Rows are points. Each copy is the shape, with its points in the same order, turned, moved and blurred by noise. Say if it was mirrored as well.

Shape:
[-0.73 -0.08]
[-0.02 -0.12]
[-0.26 +0.62]
[+0.17 -0.18]
[+0.09 -0.32]
[-0.76 -0.05]
[+0.56 +0.06]
Copy 1:
[-0.29 +0.85]
[+0.09 +0.25]
[-0.57 +0.07]
[+0.38 +0.10]
[+0.30 +0.25]
[-0.40 +0.85]
[+0.37 -0.39]
Copy 1 is: mirrored
Copy 2, 7 rows:
[+0.46 +0.49]
[-0.07 +0.00]
[+0.62 -0.36]
[-0.26 -0.12]
[-0.32 +0.04]
[+0.49 +0.46]
[-0.37 -0.58]
Copy 2 is: only turned
Copy 3:
[+0.61 -0.42]
[-0.03 -0.14]
[+0.57 +0.42]
[-0.24 +0.06]
[-0.17 -0.16]
[+0.63 -0.38]
[-0.36 +0.29]
Copy 3 is: mirrored
Copy 4:
[+0.00 +0.71]
[+0.06 -0.02]
[+0.72 +0.25]
[-0.09 -0.16]
[-0.26 -0.10]
[+0.10 +0.73]
[+0.13 -0.58]
Copy 4 is: only turned

Shape:
[-0.43 +0.06 -0.19 +0.06]
[+0.79 +0.11 +0.45 -0.08]
[-0.24 -0.58 +0.19 -0.10]
[+0.27 +0.53 -0.36 +0.25]
[-0.24 -0.33 -0.56 -0.05]
[+0.73 +0.50 +0.38 -0.29]
[+0.25 +0.20 +0.04 +0.28]
Copy 1 (7 x 4):
[-0.32 -0.29 -0.03 -0.50]
[+0.79 +0.07 +0.30 +0.14]
[-0.02 -0.19 -0.58 -0.09]
[-0.08 +0.07 +0.73 -0.39]
[-0.64 -0.20 -0.10 -0.06]
[+0.82 -0.22 +0.64 +0.03]
[+0.20 +0.18 +0.31 -0.33]
Copy 1 is: mirrored
Copy 2, 7 rows:
[+0.24 +0.31 +0.04 -0.09]
[-0.22 -0.83 -0.42 +0.34]
[-0.03 -0.08 -0.34 -0.63]
[-0.14 +0.01 +0.16 +0.63]
[-0.21 +0.55 -0.17 -0.17]
[+0.02 -0.73 -0.54 +0.64]
[-0.13 -0.29 +0.11 +0.24]
Copy 2 is: only turned
Copy 3:
[-0.36 -0.16 -0.15 -0.27]
[+0.21 +0.99 -0.47 +0.06]
[-0.07 -0.06 +0.07 +0.41]
[-0.33 +0.33 -0.81 -0.55]
[-0.71 -0.15 -0.32 +0.14]
[+0.09 +1.20 -0.39 -0.33]
[+0.04 +0.30 -0.63 -0.22]
Copy 3 is: mirrored
Copy 4:
[+0.22 -0.15 +0.11 +0.20]
[-0.71 -0.12 -0.49 -0.65]
[+0.32 -0.21 -0.64 +0.06]
[-0.41 +0.24 +0.38 -0.18]
[+0.08 +0.19 -0.15 +0.50]
[-0.93 -0.40 -0.12 -0.51]
[-0.21 +0.12 +0.07 -0.44]
Copy 4 is: only turned
